Each row is a point. A path goes straight from each point to the next, and from the last back to the first. The post is the endless flat space through its rows: a point in 2 columns, a line in 3, a plane in 4, and so on, so that a path can go around it. Count how often the path circles the post. Going back the other way cancels.

Post (1 x 2)
-.05,-.15
Path (29 x 2)
-.73,-.19
-.39,-.43
.29,-.50
.51,.07
.00,.07
-.64,.14
-.60,-.46
.12,-.55
.43,-.17
.11,-.72
.03,-.55
.21,-.07
.26,.38
.64,-.21
.43,-.09
.11,.23
-.42,.05
-.54,-.37
-.25,-.85
.54,-.30
.24,.10
-.13,.00
-.51,-.41
-.11,-.34
.41,-.45
.44,.44
.16,.34
.66,.14
-.05,.45
Times around: 4

Post (7 x 8)
-.38,.34,.15,-.56,-.38,.32,.35,-.37
-.11,.04,-.02,-.81,.04,.50,.02,-.16
.18,-.38,.27,-.47,.21,.06,.34,.15
.29,.17,.20,.21,.25,.11,-.04,.22
-.09,.19,.04,.16,-.09,-.24,-.28,.19
-.23,-.03,.09,.69,.35,-.09,-.36,.12
.13,.02,-.12,.52,.21,-.38,-.03,-.04
Path (27 x 8)
-.17,-.02,.26,.09,-.02,-.39,-.06,-.28
-.06,.24,.08,.15,.71,.10,-.48,.19
-.31,.29,-.52,-.28,.33,.02,.37,-.55
.37,.02,-.53,.43,.24,-.27,-.07,.04
.34,.00,.20,-.23,-.08,.72,-.18,.47
-.31,-.06,-.09,-.51,-.02,.37,.34,.10
-.35,-.07,.47,-.53,.35,.42,-.13,.36
-.41,.32,.37,.29,-.16,-.19,.30,-.31
.04,.03,.14,-.28,.11,-.06,-.58,-.08
.08,-.69,.22,-.12,.13,.49,.28,-.12
-.45,.06,.45,.68,.06,.76,.13,.25
-.05,.11,.07,-.17,.14,.13,.00,.15
-.26,.40,-.26,-.36,-.40,-.52,.08,-.23
-.33,.30,.24,-.20,-.24,-.15,.06,-.18
.06,.27,.34,-.52,.01,.39,.03,-.20
.04,-.28,.18,-.27,.65,.01,.21,-.01
-.41,.45,-.07,.05,.11,.19,-.37,.20
-.33,.44,.29,.15,-.41,.29,.02,.27
-.22,.08,-.04,.02,-.34,.66,.10,-.41
-.02,-.22,.37,.36,-.23,-.59,.19,.18
.20,.47,.10,.40,.15,-.12,-.47,.05
.25,.21,-.03,-.02,-.08,-.42,-.32,-.19
-.75,.06,.05,-.01,.32,-.35,-.17,-.13
.14,-.06,.04,-.24,.51,-.11,-.10,.48
.34,-.17,-.15,.02,.29,.18,.94,-.28
-.55,-.09,-.24,.61,.05,.04,-.38,-.31
.68,-.20,.38,-.23,.17,.32,.01,.26
Times around: 1

Post (13 x 14)
-.20,-.10,-.14,-.32,.29,-.04,.34,-.18,-.22,-.04,.16,.46,.20,-.13
-.47,.18,.39,-.11,.20,.09,.00,.13,-.13,-.18,.46,.01,.02,-.21
-.06,.35,.28,-.15,-.54,-.12,-.51,.23,.01,.01,-.42,-.25,.26,.31
-.41,-.10,-.05,-.06,.38,-.02,-.12,.28,-.06,.26,-.01,.09,-.15,.05
-.24,-.14,.08,.19,-.09,.13,.31,-.24,.41,.14,.14,.40,.15,.13
.03,.19,-.08,.18,-.54,.15,.02,-.07,.02,.08,.46,.16,.24,.34
-.14,-.09,-.47,.42,.11,.44,.39,-.40,-.17,-.12,-.04,-.06,-.01,-.18
.54,.01,-.19,.11,-.03,-.10,.17,.03,.01,.31,-.37,-.07,-.17,.05
.46,.22,-.44,-.17,-.17,-.20,.15,.21,.37,.09,-.29,-.05,-.35,.06
-.01,-.06,.14,-.16,.26,.13,-.07,-.37,-.21,-.12,.07,-.19,-.07,-.01
-.11,-.33,.09,.11,.08,-.21,-.08,-.09,-.11,-.09,-.01,-.08,-.34,-.22
-.01,.30,.15,.20,.21,-.08,.07,-.03,-.41,-.67,.34,-.26,.17,.27
-.30,-.30,.10,-.10,-.40,-.01,-.01,.42,.36,.24,.08,-.28,.04,.06
Path (26 x 14)
-.21,.01,.00,.00,-.14,.44,-.58,-.30,-.68,.44,.46,.22,-.05,.19
-.23,.10,-.53,.09,.22,.09,-.05,.34,-.10,.10,-.05,.32,-.09,-.19
.52,.14,-.02,.21,.14,-.08,-.48,.18,.50,.45,.06,-.29,-.65,.31
.01,-.26,-.19,.06,.26,.14,-.44,-.51,-.10,.30,.05,.17,-.34,-.12
-.26,.16,-.01,-.06,.18,-.04,.28,-.07,.24,-.28,.50,-.05,-.14,-.36
.46,.12,.08,.59,-.26,-.31,.73,-.40,.61,-.07,-.13,.36,.09,.37
-.37,.47,-.01,.45,.13,.32,-.14,-.08,-.35,.32,-.22,.45,-.18,.06
-.14,-.06,.08,-.27,.29,.02,-.46,-.01,.04,-.30,-.24,-.08,-.36,.18
.32,.05,.03,-.01,-.02,-.09,-.25,.80,-.18,.37,-.27,.06,.32,.06
.27,.24,-.73,.17,-.21,.02,-.30,-.13,-.27,.04,-.42,-.17,-.16,-.09
-.07,.37,-.25,-.53,.19,.15,.17,.07,.35,.29,.38,.03,.06,.12
-.11,-.26,-.80,-.36,.04,.17,.17,-.15,-.30,.29,.11,.13,.16,-.08
.60,.44,.49,-.02,-.17,-.28,.21,-.50,.44,-.03,-.22,-.43,-.70,-.05
-.24,.01,-.21,-.25,-.28,.03,.05,.52,-.37,.10,-.26,-.26,.34,.25
.00,-.01,.15,-.04,-.04,.22,.02,.31,.60,-.03,-.15,-.31,-.39,.33
-.14,-.36,.43,.48,-.41,-.65,-.18,-.20,.43,-.37,.21,.63,-.01,.30
.24,-.07,.16,-.26,-.08,-.13,-.32,-.09,-.27,-.15,.33,-.06,.04,.23
.09,.24,-.45,.05,.48,.30,-.29,-.26,-.42,.07,.11,.06,.02,-.11
-.41,.44,-.29,-.43,.72,.04,.71,-.32,.41,-.42,.05,.16,-.04,-.13
.05,-.07,.38,.06,-.18,-.02,.36,.00,.01,.28,.35,-.17,.14,.36
-.05,-.27,.44,.04,-.39,.00,.78,.13,.37,-.07,.37,.26,.18,-.08
.37,.04,-.32,-.05,-.24,.17,-.09,.10,.15,-.10,-.36,-.35,-.22,.14
-.22,-.04,.00,-.20,-.19,-.09,.06,.46,.52,.28,.13,.34,.22,.12
.12,.00,-.58,.28,.36,-.07,.10,-.09,-.11,.29,.19,.05,-.11,.00
-.13,-.42,.01,-.16,.10,-.21,.81,-.41,.42,.15,.33,.41,.36,.42
.13,.06,.18,-.07,-.05,.14,.67,-.04,.94,.07,.33,-.12,-.45,.02
Times around: 4

Post (17 x 18)
.22,-.05,.31,-.11,.12,.02,-.16,-.50,.06,.28,.12,-.17,-.24,-.15,.25,-.05,-.10,.02
-.51,-.18,.15,.39,-.09,-.18,.08,-.06,-.03,-.11,-.13,.53,.11,.13,-.19,.02,.24,.29
-.48,.19,-.20,-.07,-.30,-.07,.12,-.17,-.04,-.12,-.37,.04,-.03,-.06,.17,-.11,.11,-.10
-.21,.14,.02,.00,-.05,.10,.39,-.20,-.34,.05,.05,.07,-.44,-.02,.24,.02,.13,-.03
.35,.00,.22,.45,.16,-.32,-.06,.44,.26,-.07,.18,.19,.28,.02,.26,-.09,.11,.02
-.18,-.01,.25,-.12,-.09,.11,-.06,.01,-.17,.08,-.21,-.41,-.13,.06,-.06,-.07,-.07,.23
.16,.27,-.15,.24,-.01,.11,-.12,-.21,.07,.56,.04,-.24,-.20,-.05,.05,-.37,.04,-.01
.15,.02,-.06,.27,.00,-.30,.05,.16,.33,-.19,.32,.03,.37,-.30,-.12,.19,.36,.12
-.39,.19,.20,-.35,-.08,.20,.26,-.14,-.37,.07,-.47,.09,-.09,-.19,-.06,-.13,-.08,-.13
-.01,-.28,-.08,-.28,.12,.06,.09,-.22,-.09,.62,-.25,-.39,-.13,.25,-.02,-.07,.04,.04
.54,-.06,.30,.27,.00,.30,-.12,.00,.30,-.02,.17,-.09,.24,-.03,.07,.04,.30,-.13
-.53,-.01,.18,.22,.00,.01,.05,.21,.17,-.16,-.01,.17,.10,.24,-.14,.05,-.11,-.04
.15,-.26,.07,.08,.12,.01,-.11,.26,.13,-.07,.19,.16,.03,-.29,.20,-.13,.02,.01
-.38,.11,.08,.23,-.54,-.06,.10,.04,.04,-.28,-.08,.46,.11,.28,-.19,-.05,-.26,.31
.40,.13,.21,-.26,.13,-.02,-.30,-.01,.20,.25,.10,-.21,-.33,.07,.00,.03,.17,-.16
.31,-.20,.21,.08,-.04,-.17,-.28,.36,-.01,.16,.51,-.07,.14,-.18,.13,-.02,.26,-.19
-.47,-.12,.08,.28,-.57,-.14,.34,-.07,-.20,-.36,-.29,.31,-.21,.14,-.35,.12,-.37,.11
Path (27 x 18)
-.02,.18,.03,-.06,-.18,.04,-.32,-.09,.14,-.18,.05,.15,.20,-.02,-.09,-.03,.06,-.08
-.27,.27,.06,-.28,.12,.26,.14,-.36,-.19,.01,-.38,-.10,.12,-.45,-.21,.22,.32,.18
-.21,.24,.35,.94,-.24,.25,.41,.09,.02,-.15,-.46,-.09,.01,.08,.02,.05,-.15,.19
.08,-.28,.38,-.17,-.46,-.24,-.29,.01,.12,-.02,-.44,.02,-.19,.08,-.39,-.19,-.32,.01
.26,-.26,.37,.46,-.38,.16,.04,.06,.08,-.35,.22,.50,.00,-.08,.00,-.32,-.55,-.13
-.01,.21,.07,.24,.30,-.12,.43,-.11,-.20,.10,-.23,.31,-.03,.11,.08,-.06,.16,-.02
-.01,-.06,.21,.29,.38,.05,-.28,-.50,.13,.55,-.03,.04,-.04,.12,-.19,.05,.09,.33
-.13,-.02,.59,-.16,.14,-.16,-.18,.36,-.26,-.39,-.19,.47,.02,-.33,.56,.03,.00,-.59
-.05,.07,-.23,.14,.14,.15,-.19,.29,-.10,.28,-.22,-.50,.70,-.16,.12,-.51,.54,-.22
-.22,-.16,.11,.06,-.18,.23,.33,-.29,-.25,.04,.14,-.16,-.35,.16,-.15,-.12,.04,-.18
-.24,-.14,.13,.09,.07,-.04,-.21,.29,.27,.01,.41,.33,-.28,.14,-.03,-.03,.00,.22
.09,-.08,.68,-.06,.58,.23,.05,.15,.20,-.05,-.09,.23,.58,-.38,.02,.09,.00,.10
.01,-.04,.07,.01,.03,-.05,.09,.28,-.43,.04,.40,-.20,.12,.09,-.07,.36,.46,.18
-.07,-.31,-.03,-.20,.49,-.44,-.04,-.31,-.15,.18,.15,-.25,-.16,-.17,.17,.24,.86,.01
-.18,-.18,.13,.19,.00,-.35,.22,-.07,.16,-.21,.06,.13,-.27,.28,.18,-.05,.04,.09
-.01,-.13,.20,.13,-.17,-.11,.21,.18,.08,-.30,.07,.04,.01,-.14,-.04,.06,-.15,.21
-.28,-.18,-.18,.06,-.36,-.04,.15,.02,-.25,-.33,-.22,-.21,.28,-.34,-.10,-.17,.15,.22
.04,-.27,.44,.09,.26,-.05,-.22,-.25,.07,.29,.11,.34,.31,.34,-.05,.05,.34,.07
.07,-.49,-.11,-.33,.02,.17,.17,-.11,-.10,.39,-.24,-.20,-.02,.18,.27,.27,.22,.01
.29,.08,.32,.07,.13,.11,.26,.02,-.14,.29,-.09,.04,-.04,-.06,.41,-.08,.29,-.03
.09,-.23,.61,-.38,.45,.23,-.05,-.35,.22,.17,.08,.07,-.18,-.05,.55,-.13,.23,-.07
.20,-.05,-.23,.08,-.04,-.03,.10,-.31,-.25,.29,.42,.05,-.17,-.38,.16,-.08,.69,-.44
-.39,.22,-.39,.11,-.02,-.09,.40,-.40,-.24,.17,.33,.23,.00,.03,.04,.00,-.10,-.15
.07,-.35,.01,-.38,-.23,.39,-.19,-.26,.22,.30,-.44,-.08,.19,.20,-.22,-.03,-.44,.06
.44,-.36,.09,.03,.18,.18,.26,-.61,.20,.42,.27,.56,-.31,.18,.34,.17,.14,.12
-.19,-.22,.60,.04,.34,-.49,-.13,-.23,.04,.12,.04,.15,-.38,-.22,-.15,.03,-.17,.40
-.60,-.01,-.23,.35,-.08,.20,-.17,-.21,.02,.34,.19,-.73,-.35,-.02,-.39,-.57,-.40,.46
Times around: 2

Post (17 x 18)
.19,.25,-.17,-.28,.10,.11,-.31,-.14,.50,-.26,.07,.25,-.46,.27,.22,-.68,.23,-.19
-.05,-.06,-.20,.15,.09,-.28,-.03,.05,-.09,-.13,-.14,-.12,.22,-.04,.01,-.56,.06,.25
-.37,.33,.15,-.08,.20,-.36,-.23,-.07,-.12,.39,.33,-.10,-.19,-.04,.11,-.35,-.06,-.06
-.04,.07,.27,.21,.33,.12,-.23,-.11,.23,.57,.28,.38,.03,-.23,-.04,.24,.06,-.04
.36,-.40,.39,.09,.15,-.29,-.29,.17,.44,.15,.12,.32,-.13,-.10,.37,.17,-.07,-.37
.06,-.43,-.05,-.09,.12,.12,.03,-.04,.14,.14,-.19,-.07,.02,-.45,.27,.40,.19,-.01
-.01,.03,-.21,.31,-.04,-.20,-.28,-.03,.07,-.03,.10,.15,-.36,-.05,-.29,-.04,-.18,-.02
.20,-.22,.06,-.08,.13,-.01,.06,-.04,.42,.32,-.08,-.20,.13,-.01,-.14,.10,.06,-.06
-.13,-.22,.05,-.24,.33,-.16,.12,.15,.25,-.10,.14,-.22,.01,.10,.14,-.06,-.14,.17
.07,-.08,-.50,.06,.03,-.18,-.29,-.20,-.35,.61,.19,.31,.28,-.10,.37,.12,-.25,-.30
-.35,.12,-.14,-.31,-.94,-.18,-.30,.15,-.29,.08,-.29,.18,.29,-.07,.28,.49,.40,.20
-.01,.06,.18,-.12,-.17,.13,.04,-.05,-.07,.00,-.20,-.11,.18,-.01,.30,-.07,-.09,.39
.01,.16,-.10,-.27,.16,.29,-.05,.33,.00,.57,-.06,.21,-.05,.13,.13,-.58,.06,-.08
-.22,.11,-.14,.17,-.40,-.31,.26,-.19,.02,-.45,-.17,.38,-.25,.05,.16,-.21,.33,.03
.22,.10,-.01,-.42,.22,-.22,.05,.10,.28,.03,-.06,-.02,-.03,-.10,.11,-.16,-.22,.27
.07,.14,.40,.09,.43,.02,-.10,-.08,.13,.08,-.07,.15,-.02,-.05,-.13,.25,-.07,-.26
.00,.27,-.16,.51,-.11,-.44,.05,.09,-.13,-.35,.38,.11,-.01,-.19,-.03,-.35,-.08,-.15
Path (29 x 18)
-.29,-.61,-.60,-.10,-.23,-.76,.19,.24,-.02,.24,.45,.10,-.30,.04,.61,-.57,-.48,.06
-.49,.22,.34,-.21,.27,.05,.33,-.05,.44,.16,-.04,.37,-.38,-.18,-.04,.76,.35,-.49
.31,-.17,-.24,.24,-.02,-.56,-.23,.19,.23,-.19,.22,.15,.29,.04,.20,.14,-.47,.28
.26,.56,-.06,.06,.09,.09,.18,-.03,-.08,.42,.05,.03,.19,-.31,.21,-.54,.19,.52
-.12,.37,-.07,.31,.20,.07,-.11,-.23,-.23,.15,.19,.05,.54,-.03,.33,-.15,.17,.09
.24,-.02,.28,-.06,-.60,.33,-.61,.24,-.23,.01,-.36,.31,-.27,.14,.20,.45,.17,.15
-.06,-.30,.15,-.28,-.05,-.12,.32,-.26,.04,.07,-.01,.61,-.49,.09,.38,-.45,.33,-.10
-.13,-.16,-.15,-.23,.07,.25,.08,-.23,.28,-.09,.20,-.16,.20,.04,-.15,.23,-.24,.27
-.27,.05,.17,.03,.18,-.08,-.17,.07,-.05,-.25,-.19,-.02,-.16,.05,.07,.24,-.32,.04
-.12,.00,.13,.06,-.15,-.81,-.23,.30,.23,.12,-.33,.18,-.34,.32,.27,.06,.02,-.57
.36,-.15,.11,-.49,-.34,.04,-.27,.27,.15,.02,-.33,-.45,-.39,-.06,.47,-.23,.10,.48
.15,-.26,-.15,-.31,.29,-.09,.00,-.17,.06,-.14,.21,.00,-.04,-.18,.32,.21,.05,-.08
.01,-.14,.16,-.37,.32,.35,-.08,.06,.12,.11,.06,.14,-.08,-.28,.24,-.22,-.05,.06
-.02,-.38,-.02,-.26,-.05,-.44,.49,.54,.21,-.23,-.14,-.16,.29,-.21,.44,-.39,-.02,.11
.11,.35,-.30,.55,.04,-.51,.02,.01,.00,-.05,-.23,.04,.10,.01,.13,-.60,-.07,.09
.01,.03,-.49,-.41,.13,-.07,-.34,.20,-.18,-.05,.06,-.54,.23,-.05,.23,-.12,.21,-.36
-.11,.38,.20,.05,.10,.12,-.22,-.38,-.36,.40,-.36,.24,.02,.35,-.07,-.40,.15,-.11
-.15,-.40,-.31,-.57,.60,-.34,-.26,-.47,.21,.35,.51,-.09,-.03,.25,.59,-.08,-.03,-.15
-.31,-.23,-.11,-.36,.00,-.47,.12,.06,-.08,.15,.28,-.07,-.12,-.10,.49,-.45,-.05,.22
.04,.10,.12,-.36,.25,.17,-.15,.17,.28,.46,.11,.25,-.23,-.42,.23,.38,-.09,-.20
.41,.48,.44,.08,.52,.84,.25,-.29,.48,.27,-.57,.01,.04,.15,-.33,.10,-.19,.20
.26,.58,.25,-.41,-.21,-.24,-.60,.20,-.05,.04,.00,.32,.06,.21,.27,.59,-.09,-.03
.14,-.35,-.10,-.06,-.07,.23,-.22,.35,.15,.17,.09,-.03,-.27,-.40,-.11,.25,.23,-.09
-.60,-.37,-.03,-.02,-.19,-.53,.07,.03,-.24,-.49,.01,.28,-.18,-.30,.16,.20,.53,-.17
.07,.11,.05,.31,.17,.41,-.01,-.16,.35,.22,-.02,.18,.01,-.52,-.29,.23,.27,-.32
-.49,.72,.01,.21,.11,-.32,-.35,-.08,-.02,-.15,.19,.15,-.38,.20,.07,-.35,-.08,-.53
-.50,.39,.30,.25,-.41,-.25,-.41,.00,.14,.36,.11,.19,-.46,.14,-.15,.16,.32,.26
.00,.89,.30,-.37,.56,.27,-.07,-.51,.09,.36,.09,.79,-.54,.19,-.23,.14,.04,-.18
-.54,.60,.40,-.07,.32,.07,.26,-.55,-.64,-.26,.50,.16,.40,-.25,.16,-.03,.03,.18
Times around: 5

Post (17 x 18)
-.15,.19,.24,-.10,-.28,-.03,.00,-.04,.07,-.31,-.11,.16,-.01,-.12,.12,-.20,-.27,-.32
-.01,.01,.09,-.40,.11,-.28,-.20,-.30,-.04,-.11,.14,.06,-.07,.13,.40,.01,.06,-.24
.03,-.31,-.02,.21,-.18,-.04,-.37,.21,-.17,-.04,.04,-.30,-.07,.22,.19,-.19,-.23,.21
.12,.02,-.56,-.12,-.03,-.31,-.07,.50,-.15,-.35,.05,-.25,-.22,.43,.23,.21,.08,-.09
-.20,-.13,.24,.28,.25,-.20,.09,.03,-.02,.09,-.10,-.25,-.07,.04,.28,.04,-.01,.28
-.32,.39,-.33,-.51,.09,.28,.10,.00,-.02,-.13,-.11,-.27,.37,-.43,.16,.46,-.12,-.27
-.10,-.03,-.07,-.16,.11,.06,-.13,.07,.08,.05,.00,.13,.01,.23,.18,-.28,.36,.27
-.48,-.14,.09,-.07,.43,.18,.15,-.06,.01,.10,-.07,-.24,.32,-.03,.56,.18,.11,-.36
-.38,-.45,.28,.16,.03,.02,-.04,-.38,.03,.32,-.46,-.17,-.46,.22,.35,-.20,-.05,.38
.01,-.03,-.20,-.21,-.32,-.24,.19,.12,.00,-.17,.26,.25,-.39,-.16,-.26,-.20,-.62,-.24
-.37,.19,.30,.04,.43,.25,-.17,-.37,.06,-.01,-.27,.19,.30,.03,.22,.12,-.04,-.13
-.16,-.04,.32,-.30,-.01,.36,.08,-.25,-.25,.33,-.27,.08,.42,.02,.00,.07,.25,-.16
-.22,.03,-.10,.06,-.32,.04,-.08,-.23,.19,-.14,-.06,-.27,-.17,.27,-.12,-.05,-.06,.13
-.11,-.19,-.41,-.27,.25,-.08,.34,.27,-.26,.29,-.39,-.86,.20,.11,.09,-.11,-.36,-.09
-.07,.57,-.12,-.01,-.22,.12,-.22,-.19,.14,.16,-.01,-.06,-.05,.12,.18,.06,-.08,.02
.23,.12,-.10,-.32,-.24,.29,-.12,-.14,.38,-.03,-.16,.31,.12,.04,-.10,.02,-.03,-.03
-.11,-.14,-.09,.36,-.18,-.48,-.41,.32,.14,.04,-.13,.05,-.36,-.34,-.05,-.37,-.07,.17
Path (26 x 18)
.18,.34,-.55,-.42,-.24,.28,-.38,.30,.17,.30,-.32,-.24,.08,-.56,-.08,.41,.25,-.04
-.42,-.12,.07,-.03,.05,-.23,-.24,-.08,.37,.45,-.22,-.37,-.33,-.65,.07,.30,.22,.34
-.57,-.15,.31,-.15,-.04,-.02,-.31,-.22,-.14,-.15,-.32,-.10,.30,-.47,.25,.33,.18,.07
-.17,.00,-.22,.26,.42,-.25,-.18,.03,-.08,-.41,-.04,.02,.23,.14,.22,.15,-.37,-.13
.23,-.02,-.33,.23,.00,-.20,.30,.08,.15,.36,-.08,-.64,-.20,-.16,.22,.32,-.44,-.01
-.21,-.31,.15,.30,.36,-.06,.07,.01,-.09,.24,-.12,-.44,-.24,.43,-.11,-.06,.06,.18
-.25,-.45,.10,.05,.01,-.47,-.29,.18,.31,.06,.09,-.34,-.21,-.24,.24,-.28,.03,.18
.10,.39,.08,-.17,-.61,-.07,-.17,-.06,-.02,.34,-.29,.13,-.17,.01,.09,-.09,-.25,.40
-.23,-.52,-.04,.14,.03,.02,-.39,-.17,.14,-.15,-.08,-.26,.02,-.12,.17,-.38,-.39,.15
-.58,.59,.16,.18,.44,.17,.14,-.35,-.29,-.05,.16,.06,.11,.10,-.28,.21,-.01,.23
-.45,.52,.26,-.18,.16,-.16,.15,-.30,-.14,.10,.09,-.24,-.04,-.25,.34,.27,.12,-.15
-.16,.28,-.26,-.66,.00,.01,.19,.24,.03,.13,-.26,-.33,-.21,-.32,.41,-.04,-.03,-.01
.07,.18,-.16,.08,-.03,.44,-.35,.20,.02,-.27,-.19,.11,.02,.22,-.18,.04,-.22,-.37
-.30,-.42,.41,-.36,.32,-.40,.31,.19,.00,.07,-.94,-.23,-.07,-.11,-.13,.04,.18,.25
-.23,-.35,-.20,-.41,.13,.07,.04,-.14,-.12,.09,.04,-.01,-.07,.38,.07,-.38,-.06,.40
-.27,.11,-.02,-.03,.26,-.10,.00,-.42,.06,.12,-.30,.11,-.09,-.57,.22,.44,-.28,-.19
-.32,.16,-.12,-.15,-.28,.11,-.13,.04,-.21,-.13,.19,-.01,-.09,-.17,.01,-.04,.10,-.11
-.37,.13,-.31,-.42,-.04,.05,-.16,.01,.15,-.16,-.35,-.44,-.01,-.36,.02,.18,-.27,-.41
-.16,-.20,.08,-.10,.00,-.09,-.49,.05,-.13,-.55,.35,.05,.00,.89,.04,-.68,-.26,.21
-.40,-.22,.20,.16,-.41,-.33,-.47,-.25,-.12,-.07,-.01,-.12,-.56,.10,.37,-.54,-.42,.26
-.09,.29,-.14,-.18,.24,-.21,.37,-.46,-.19,-.05,.00,-.03,-.02,.26,-.26,.01,.10,.20
.00,-.01,-.27,-.59,-.37,.18,-.40,-.25,-.10,.54,-.24,-.18,-.22,-.27,.32,-.23,.05,-.27
-.42,.28,-.15,-.39,.26,-.10,-.04,.06,.03,-.27,-.30,-.24,.09,-.36,-.19,.38,.37,.12
.19,-.05,-.08,-.30,-.24,-.13,-.41,-.26,.28,.40,.07,.20,-.35,.29,.37,-.57,-.30,.26
-.12,-.01,.11,.15,.12,-.03,.27,-.17,.09,.59,-.02,.14,-.17,.11,.27,-.05,.13,.44
-.20,.16,-.56,-.37,.12,.06,-.37,-.27,.06,-.27,-.12,-.09,-.17,-.31,.06,.42,.08,.21
Times around: 5
